Every row gives one point. Any point is a mix of the corners, with weights that add up to 1. It lies inside the corners' shape when no weight is negative. Say inside or outside, and name the corners with a negative weight.
In the rows, zero is written as 128.

Corners:
(1): [187  68 165]
(2): [127 175 133]
(3): [97 73 55]
(4): [ 66 159 153]
Points:
[160  98 170] -> outside (3)
[173  72 137] -> outside (4)
[140  69 121] -> outside (2)
[ 94 144 131] -> inside
[105 108  89] -> inside
[98 89 77] -> inside

Corners:
(1): [159 176 139 158 177 143  62 145 193]
(2): [164  40 160 102  59 160 147  84 167]
(3): [139 102 152  53 100  68  97 102  96]
(4): [158 177  96 137 206 134  61 209 209]
(5): [187  73 161  72  73 146 188  77 125]
(6): [ 95 200 134 111 113  55 114 112 149]
(7): [108 100 116 135 135  67 131 156 113]
(8): [141 181 135 180 163 119  59 224 166]
(9): [243 106 155 134  63 115 126  95 140]
(10): [113 197  87 163 150 137  32 153 148]
Points:
[148 148 133 120 138 112  96 144 157] -> inside
[153 154 135 114 145 102  78 150 164] -> outside (5, 7, 10)
[146 137 132 133 122 120 101 143 148] -> inside
[143 163 125 139 148 124  79 147 168] -> inside

Corners:
(1): [173 143  73 119 170 162  73 178 113 181  69  90 198 175]
(2): [152 109 171 222 115 162  90  85 206 136 154 128 190  88]
(3): [105 131  55 176  49 174  90 164 121 213 162 186  57  73]
(4): [ 54 107 206  26 106 207 149 127 199  88 163  90 113 135]
(5): [128 135  85  65 175 152 132 189 158 167 190  76 201 128]
(6): [235  65 101 180  65 123 169  71  82 165 143 142 184 103]
(7): [ 42 114  84 139 191  86  66 152  61 138 147 104  27 167]
(8): [ 99 158 180 209 122 135  70 163 138  97  11 165 199 170]
(9): [115  73 178 109 109 134 116  91 116  73  73 156  94 100]
(10): [207 168 148  80  91  98 157  97 126 163  91  99 155 102]
(11): [ 75 146 194 170  85 150 130 189 122  60 158 119  88 122]
(12): [137 109 119  80 152 156 157 119 169 112 186 100 113 130]
(13): [ 79 185  95 193  94 120  60 116  54 139  63 166  92  93]
(14): [121 216 186 139 168  75 126 104  74 133 140 154  72 101]
(15): [147  53 108 153 183 144 150 113 125 178 168  87 121 104]
Points:
[122 139 172  67 134 158 142 161 162 110 105 111 148 137] -> outside (2, 6, 7, 13)
[123 149 134 135 131 130 114 131 115 141 124 124 122 122] -> outside (9)
[126 125 132 148 102 149 109 144 132 129 118 130 145 125] -> outside (14, 15)
[166 121 120 156 112 132 131 115 117 153 124 132 147 103] -> outside (4, 7)
[107 129 135 163 134 133  94 134 126 130 122 126 127 129] -> inside

Corners:
(1): [143 154 117 120 141 146 154 148 117 128  89 150 109 158 137 157 149 177
 155 152]
(2): [146  77 125 111 173  78 150 179  85 212  94  90 144 125  67 130 163 135
 107 116]
(3): [138 131 130 181 158 102 154 144 114 114 132 111 161 135 148 150 162 130
 147 140]
(4): [ 79 159 127 110 101 156 138  78 120  96 196 184 138 140 129 162  42  93
 152 103]
(5): [152 130 115 134 162 167 156  96 123 158  98 121 162 139 139  87 120 119
 154 117]
(6): [135  88 136 123 170 101 106  89  69 153 143 103 146 126 144 144 141 120
 123 106]
(7): [119 114 110  90 151 148 145 118 118 120 200 152  47 131  42 148 152 104
 139 145]
(8): [150 138 119 153 129 122 150 139 107 142 105 136 130  99 149  82 145 127
 127 134]
(9): [118 141 132 133 154 117 126 101  97 130 113 123 144 110 148 134 135 115
 141  79]
(10): [135 118 168 100 139 179 155  98 113 106 101 149 122 120 138 134 131 122
 104 123]
(11): [148 164 141 110 113 117  92 131 100 123 200 138 156 143 129 179 172 135
 128 130]
(12): [123 125 113 119  98 123 144 114 127 105 146 118 110 150  91 177 108 121
  94 104]
(13): [153 118 117 135 178 146 128 164 124 132 125 102 113 141 145 110 145 124
 122 125]
(14): [112 100 166 114 128 138 106 134 122 139  76 117 167 165 142  93 134 123
 154 144]
(15): [151 176 136 167 118  83 163 124 114 111 157 170 137 143 151 166 128 100
 150 124]
(16): [121 118 101 145 153   7 142 131 130 151 136  98 112 123 113 148 177 137
  52 134]
(17): [111  81 178 159 161 122 143  60 122 121 167  97  89 122 160 119 156 154
 112  81]
(18): [130 108 105 114 179 100  85 170 119 117  90 116 164 146  55  94 129 157
 132 105]
(19): [156  44  99 116 182 127 152 157 154 130  82  88 151 146 123  58 145 150
 132 107]
(20): [162 111 135 112 140 172 133  93 131 155 119 131  84  82 140 164 112 145
 131 101]
(21): [131 149 105 177 107 145 160 103 130 120 107 218 148 129 145 151 120  99
 143 117]
Points:
[130 123 123 139 145 123 138 113 119 126 128 130 128 129 134 126 127 125
 135 110] -> outside (2, 10, 11)
[144 115 126 135 152 122 138 130 121 137 107 120 138 137 134 132 147 138
 127 118] -> outside (4, 7, 8)
[136 116 116 134 147 116 145 134 124 139 118 126 128 132 114 127 132 129
 129 116] -> outside (6, 10, 11)
[134 120 130 129 140 144 140 121 124 126 126 136 133 128 125 127 123 123
 140 110] -> outside (1, 6, 16)
[132 120 125 121 132 103 140 130 125 139 139 113 102 128 126 136 142 132
 112 121] -> outside (3, 5, 6, 10, 18, 21)
[127 120 131 136 140 108 132 129 113 126 124 128 145 141 128 132 139 130
 124 117] -> outside (5, 7, 20)
[140 111 133 123 154 116 132 128 111 138 137 112 123 128 115 133 153 129
 120 121] -> outside (1, 4, 21)
[125 129 122 127 140  98 127 147 120 119 148 118 130 146 103 136 143 134
 124 124] -> outside (5, 6, 10, 20, 21)
[124 130 112 115 137  94 118 148 112 130 137 140 145 155 101 152 135 121
 133 122] -> outside (3, 5, 8, 10, 17, 20)

Corners:
(1): [122  64 125 112 114 170 162 229  37 123 176  67 142 117 130 163  89 140
 165 124]
(2): [ 86 117 113  89 100  98 122 155 150  90 147 182 157 100 115  50 133  90
 124  38]
(3): [161 175 123 124 149 105 178 163 162 131 160 110 129 144 133 162 123  91
  88 136]
(4): [148 201 131 147  87  31  84 109 158 146  99 155 123 110  67 111 134 113
 145  74]
(5): [100 138  21 208  76 161  92 120 198 112 194 187 114 138 139 125  72 172
 174  52]
(6): [129 121 149 175  86 108  81 123 168  48 162 238 137 185 132  31 159  59
 147 181]
(7): [144 158  55 200 102  83  79  58 224 175 110 144  82 116  45 196 155  96
 141 119]
(8): [112 139 205 120 212  63 174 139 176 140 127  63 130 114 160  59  81 124
 150 165]
(9): [200 138 136 196 127 157  31   7 100 120  87 108 129  54  98 156 116  77
 122 189]
(10): [125 112  79 134 120 164 107 167  57  99 133  73 109 156  73 120 110 107
 192 125]
(11): [149 160  79 100  77 160 154 177  90  89 189 136 129 120  98 129 137 116
  95 162]
(12): [168 200  99  84 158 132  98 150 141  76 134  86 115  96 192 187 103 136
  56 179]
(13): [130 105 161 163  95 185 100 138 173 185 136 168 106 156 138  91 134 162
 165 111]
(14): [ 61 100 165  84  96 188 101 138  83 107 174 128 190 171 116 129 172 190
  98 127]
(15): [125 147 141  98 191 181 142 231 112 146 171 104  62 133 129 182 115 145
 132 101]
(16): [103 114 131 182 125 115 170 138 158 130 118 123  86 129  91 167 152 126
 127 117]
(17): [ 83 154  26 155 200 133 137 133 125 130 113 172 106 209 132 212 212 159
 169 109]
(18): [187  94  69 211 114  70  87  74 185 107 124 186 145 102  88 147 125  90
  66 140]
(19): [ 82 105 102 104 107  85 182 124 132 135 102 166 137 187  66  78  71  80
 225 108]
(20): [146 194 122 117 182  41 148 165 101 126 124  84 117  71 153 163 107  57
  50 209]
(21): [ 78  60 171  75 173 167 109  71  10  86 172 100 122 179 230  99 183  77
 123 130]
Points:
[127 133 107 142 123 114 130 131 143 125 138 142 126 139 113 128 116 112
 140 120] -> inside
[120 140 127 115 131 119 123 129 114 123 127 127 131 135 112 117 126 103
 147 131] -> outside (5, 16, 18)
[ 93 141 126 112 131 147 179 209 153 112 170 148 125 156 151 121 119 150
 129 130] -> outside (4, 7, 9, 10, 18, 21)
[128 137 100 136 122 114 115 133 134 114 137 145 125 125 116 135 133 109
 119 118] -> outside (8)
[136 147 100 142 130 118 120 161 144 115 158 136 110 131 134 123 121 112
 129 121] -> outside (9, 14, 16, 19)
[131 149  98 137 136 121 114 130 144 117 133 129 114 131 126 157 135 121
 122 136] -> inside
[147 143  88 177 101 125 112 124 174 113 136 168 116 148 107 121 116 118
 158 139] -> outside (2, 14, 15, 20, 21)
[132 138 129 124 144 131 144 167 114 124 134 113 123 140 116 148 121 128
 133 152] -> outside (2, 5, 7, 21)
[130 119 119 141 133 124 132 136 124 129 131 136 114 141 101 123 130 100
 159 120] -> outside (5, 12, 14, 20)

Corners:
(1): [140 123 170 136 107  74 151 149 196  89 150 119 120  82  56 195 199  74
 118  68]
(2): [125  57 137 112 114 231  76 134 105 109 119 191 100 102 183  62 127  88
 154 103]
(3): [ 74 124 120 174 119 105 182 148 130  97 131 137 120  92 127 123 126  96
 166 121]
(4): [146 134 130 162 143 144 153 127 101 182 108 142  73 147 113 121  50 161
 107 122]
(5): [154 148  63 231 145  65 116  84  33 145 126 126  84 144 117 160  82 154
 249  86]
(6): [169 120  75 166 161  92  85 176 127 216  88 111 115 149 166 148 121 113
 131 107]
(7): [146 149 138 129 152 100 128 168 111  39 134 127  80  95 125  89 200 117
 118 101]
(8): [111 114  95 173 108 107 131  78 128 160 120 121 122 104  45 187 131 159
 126 155]
(9): [ 84 113  53 131 105 138 106 109  96 131 165 123  92 163 178 120  68 113
 161 138]
(10): [138  89 133 137 125 175  36 127 167 111 137 139  46 151 154  53  86 127
  92 166]
(11): [116  77 109 144 105  91  99 134 124 119 113 151 107 112 128 154 146 156
 159  93]
(12): [130  92 200 146 133  98 191 171 129 133 172 184 119  33  97 139 147 146
 112 193]
(13): [131 162  90  94  93  86 115 150 114  47 162 124 119  89 129  57  84 173
 123 175]
(14): [102 164 168 107 138 110 135 145  79 153 104  72  75 154 145 140 154 149
 172  33]
(15): [103 152 112 169 146 127 106 146 128 114 100 111  75  87 143 143 140 163
 176 102]
(16): [157 114 183 126 168 129 197 115 121  58 154 162 139 103 135 155 134  95
 108 223]
(17): [163 105  66 156 139 163  52 145 123 177 121  76 129 166 175  80 101  88
  98  19]
(18): [103 112  91 126 134 119  64 145  76 122 123 118  98 103 127 136  65 141
  90 169]
(19): [ 83  71  74  71 105 165 102 161 151  78 220 209 190 235 128 159 134  47
 184 146]
(20): [134 163 144 117  53  96 171 221 171  96 127  78  90 126 112 135 172 154
 109 112]
(21): [ 64 181 222  64  79 159 151 116 121  73 172 182 111 121 181  82 118 114
  95 147]
Points:
[113 120 117 146 123 118 127 144 120 123 127 131 108 115 131 129 122 121
 138 124] -> inside
[113 118 118 156 131 102 136 145 128 109 139 114 106 120 109 160 151 122
 153 116] -> outside (2, 4, 6, 13, 21)
[136 110 141 149 139 142 122 144 102 133 121 137  87 121 166  98 110 119
 126 121] -> outside (1, 8, 13, 15, 19)
[121 114 111 144 127 123 122 144 121 118 134 136 107 121 132 127 123 120
 145 123] -> outside (21)
[124 125 114 141 124 111 122 139 125 123 138 127 112 127 118 140 121 126
 129 128] -> outside (2)
[115 117 140 112 121 138 125 158 132  95 142 151 103 121 139 115 131 117
 126 136] -> outside (5, 8, 17)
[124 134 129 141 128 109 125 144 115 116 135 124  96 127 135 130 125 130
 148 110] -> outside (2, 8)

Corners:
(1): [156  92 165  90 119 195 119 108  98 130 105 103 145 124 112 142 195 163
 177 105]
(2): [138 141  55 128 114 120 218 103 142 132 125 152  45  71 105 109 162 154
 127 133]
(3): [103  72 103 225 124 154 135 101 156 140 141 106 144 134 140 109 132 117
 121 180]
(4): [102 127  78 162 203  48 103 141  88 116  88  85 105 146 161 143 134  80
  72 156]
(5): [104 133 134 150 135 152 126 104 111  64 105 110  82 114 163 107  84 140
 141 119]
(6): [124  69 166  83 208 142 116 218 163 145 174 134  98 119 189  86  72 173
 137 119]
(7): [137 112 161  89  75 172  78   7 108 153 127 156  75 160  95 126 151  71
 172 191]
(8): [166 148 170 175  80  83  71  83  61 160 179 141  86  99 115 181  39 178
 140 141]
(9): [176  71 113 197  37 186 101 108  30  98 164 120 116  95 133 164 111  67
 157  89]
(10): [135 118 146  80 182 170 108 199 111  72 125  43 198 153 140  83 118 153
  42 144]
(11): [186 158  63  83 136 139 128 168 120 123  95 122  97 155  82  89 173 103
 189 160]
(12): [ 80 179 176  75 106 162 101 120 177 100 179 139 165 162 159  96 160 102
 119 131]
(13): [168  86 178 111 139 178  91  50 192  65 197 100 191 156  68 140 124 124
  90  75]
(14): [165  95 149 153  88 102  72 111  59 125 101 148 155 185 139  50 176 100
  75 140]
(15): [218 138 175 109 153 129 134 200 157 102 153  75 113 140 123 152 124 135
  92 122]
(16): [178 127 144  40 151 124 193 113 133 140 104 169 100 154  99 122 128 122
 200 148]
(17): [ 96 141  43 157 115 103 227 128  81 127 101  90  49 175  37 205  92  66
 151 122]
(18): [211 165 101 140 129 194 128 151  99 100 146 232 108 120 112 189  93 195
 142 108]
(19): [ 99 115 140 196 151 105 107 155 151  87 158 197  82  84  74 205  48 197
 142 129]
(20): [ 97 117  92 127  70 122 101 108 168 104 111  92 113 158 136 196  60 112
 130 119]
(21): [171 193  91 177 137 104 149 130 130 155 101 129 157  68  33  85 137 103
  74 113]
Points:
[180 127 116 124 132 129 126 152  88 112 115 109 122 143 113 146 109 121
 127 109] -> outside (2, 3, 7, 12, 19)
[156 110 142 129 123 135 126 137 131 113 146 122 136 133 104 127 121 133
 120 119] -> outside (4, 5, 7, 18)
[142 125 125 134 129 133 123 126 124 115 136 128 122 133 105 137 121 127
 118 130] -> outside (5)
[144 140 103 153  90 120 114  97 117 122 144 150 105 173  98 170 122  82
 149 153] -> outside (1, 2, 5, 6, 10, 21)
[141 127 130 127 133 131 119 132 125 114 139 127 120 143 109 133 108 121
 127 131] -> outside (1, 2)
[144 129 127 136 123 133 131 121 124 117 133 127 116 124 116 129 125 128
 116 126] -> outside (11)
[135 130 116 129 143 118 137 148 136 116 140 126 117 138 118 134 109 122
 118 130] -> outside (1, 5, 7)
